Every row gives one point. Any point is a mix of the corners, with weights that add up to 1. It lies inside the corners' shape when no weight is negative. Is each point inside? If not, which corners have a negative weight?

Corners:
(1): [ 0.31, -0.09]
(2): [-0.32,  0.39]
(3): [ 0.18, -0.48]
Points:
[0.05, 0.09] => inside
[-0.27,  0.33] => inside
[ 0.18, -0.04] => inside
[0.14, 0.17] => outside (3)
[-0.11, -0.07] => outside (1)
[ 0.38, -0.42] => outside (2)

Corners:
(1): [-0.09,  0.66,  0.02,  0.26, -0.54, -0.41]
(2): [ 0.30,  0.21,  0.04,  0.25, -0.55, -0.69]
(3): [ 0.03, -0.40,  0.07,  0.04, -0.16, -0.32]
(4): [ 0.00, -0.03,  0.37, -0.75,  0.04, -0.01]
(5): [ 0.34, -0.54, -0.30,  0.31, -0.14,  0.38]
(6): [ 0.11,  0.01,  0.23, -0.06,  0.31,  0.14]
(7): [-0.16,  0.27,  0.09, -0.60,  0.35, -0.03]
Points:
[ 0.05, -0.08,  0.02, -0.09, -0.07,  0.03] => outside (2)
[-0.05,  0.59,  0.23, -0.11, -0.23, -0.39] => outside (3, 5)
[ 0.14,  0.00, -0.10,  0.20, -0.27, -0.01] => inside
[ 0.35, -0.40,  0.05,  0.21, -0.14, -0.08] => outside (1, 7)
[-0.03,  0.27,  0.25, -0.43,  0.08, -0.11] => outside (3, 5)
[ 0.07,  0.25,  0.14, -0.14, -0.11, -0.15] => outside (3)
[ 0.11,  0.06, -0.01, -0.04, -0.11,  0.02] => outside (3)
[ 0.15, -0.03,  0.05,  0.05, -0.02,  0.01] => inside

Corners:
(1): [-0.07, -0.24,  0.18,  0.31, -0.39,  0.35, -0.19, -0.15, -0.17]
(2): [-0.22, -0.12, -0.06,  0.31, -0.29,  0.06,  0.40,  0.49, -0.83]
(3): [ 0.08,  0.11, -0.24, -0.52, -0.13,  0.43, -0.04,  0.01,  0.37]
(4): [-0.09,  0.08, -0.16,  0.33, -0.24,  0.03, -0.12, -0.26, -0.08]
(5): [ 0.13, -0.14, -0.23, -0.35,  0.62,  0.18, -0.40, -0.19,  0.40]
(6): [ 0.15, -0.15,  0.16,  0.07, -0.17, -0.17, -0.20,  0.17,  0.39]
(7): [ 0.20, -0.05, -0.32, -0.42, -0.01,  0.08, -0.47, -0.16, -0.16]
(8): [-0.25,  0.35,  0.01,  0.10, -0.36,  0.32, -0.31,  0.18, -0.08]
(9): [ 0.16, -0.24,  1.15,  0.45, -0.33, -0.81,  0.01, -0.19,  0.28]
(10): [-0.36, -0.08, -0.13, -0.32, -0.19,  0.23, -0.32, -0.04,  0.36]
Points:
[ 0.21, -0.07,  0.46,  0.12, -0.14, -0.29, -0.28, -0.23,  0.38] => outside (2, 10)
[ 0.09, -0.14, -0.05, -0.22,  0.06,  0.14, -0.33, -0.25,  0.42] => outside (2, 8)
[ 0.00, -0.04,  0.00, -0.05, -0.03, -0.03, -0.18,  0.00,  0.12] => outside (1)
[ 0.11, -0.05, -0.16, -0.25, -0.08,  0.10, -0.31, -0.09, -0.04] => inside
[-0.14, -0.13,  0.21,  0.02, -0.41,  0.06, -0.12,  0.07, -0.03] => outside (4, 5)
[ 0.14, -0.08,  0.09, -0.19, -0.01, -0.01, -0.38, -0.10,  0.27] => outside (2, 4)
[-0.29,  0.06, -0.31,  0.07, -0.05,  0.45, -0.23,  0.10,  0.00] => outside (3, 7, 9)
[-0.17, -0.03, -0.06, -0.13, -0.12,  0.16, -0.25, -0.01,  0.19] => inside

Corners:
(1): [-0.86, -0.04, -0.09, -0.13, -0.40,  0.48,  0.02,  0.01,  0.23,  0.03,
  0.12, -0.44]
(2): [ 0.18, -0.25,  0.69,  0.04,  0.39, -0.04, -0.32,  0.39,  0.46, -0.15,
  0.23, -0.26]
(3): [-0.06,  0.10,  0.34, -0.48, -0.02, -0.35,  0.10,  0.10, -0.30, -0.73,
 -0.32, -0.50]
(4): [-0.29,  0.09, -0.23, -0.17, -0.43,  0.19, -0.31, -0.53, -0.09,  0.39,
  0.09,  0.30]
(5): [ 0.15, -0.17, -0.48,  0.17, -0.29,  0.42,  0.19, -0.20,  0.03,  0.17,
 -0.04,  0.35]
(6): [-0.11, -0.23,  0.18,  0.04, -0.08, -0.28,  0.46,  0.33, -0.02,  0.40,
 -0.16, -0.75]
(7): [ 0.29, -0.19, -0.21,  0.41, -0.09, -0.02, -0.41, -0.33,  0.18, -0.03,
 -0.46,  0.01]
(8): [-0.51,  0.07,  0.07,  0.02,  0.02, -0.08,  0.02,  0.57, -0.13,  0.34,
  0.15,  0.41]
(9): [ 0.16, -0.11, -0.13,  0.44, -0.36, -0.34, -0.22,  0.13, -0.21,  0.37,
  0.43, -0.23]
(10): [-0.03, -0.02, -0.17, -0.02,  0.17, -0.18,  0.33, -0.12, -0.21, -0.23,
  0.29, -0.35]
(11): [-0.30,  0.12,  0.20,  0.33, -0.27,  0.10,  0.29,  0.08, -0.45,  0.04,
  0.23,  0.19]
(12): [ 0.41,  0.57,  0.17,  0.16, -0.27, -0.19,  0.00, -0.13,  0.17,  0.15,
  0.15, -0.08]
(13): [ 0.53, -0.05,  0.16,  0.19,  0.30, -0.12, -0.52,  0.55, -0.15,  0.12,
  0.13, -0.20]
Points:
[ 0.06,  0.16, -0.10,  0.07, -0.19, -0.03, -0.11, -0.14, -0.09, -0.02,
  0.01,  0.04] => outside (2, 6)
[-0.02, -0.01, -0.02,  0.20, -0.14, -0.10,  0.09,  0.16, -0.16,  0.10,
 -0.04, -0.19] => outside (2, 4)
[-0.11,  0.02,  0.12,  0.05, -0.03, -0.08, -0.01,  0.29, -0.11,  0.16,
  0.18, -0.03] => outside (7)
[-0.41,  0.14,  0.28, -0.29, -0.12, -0.11,  0.28,  0.08, -0.09, -0.08,
  0.04, -0.36] => outside (5, 7, 9, 13)
[-0.11,  0.01, -0.27,  0.13, -0.37,  0.09,  0.25, -0.26, -0.04, -0.04,
 -0.03, -0.32] => outside (2, 4, 8, 13)
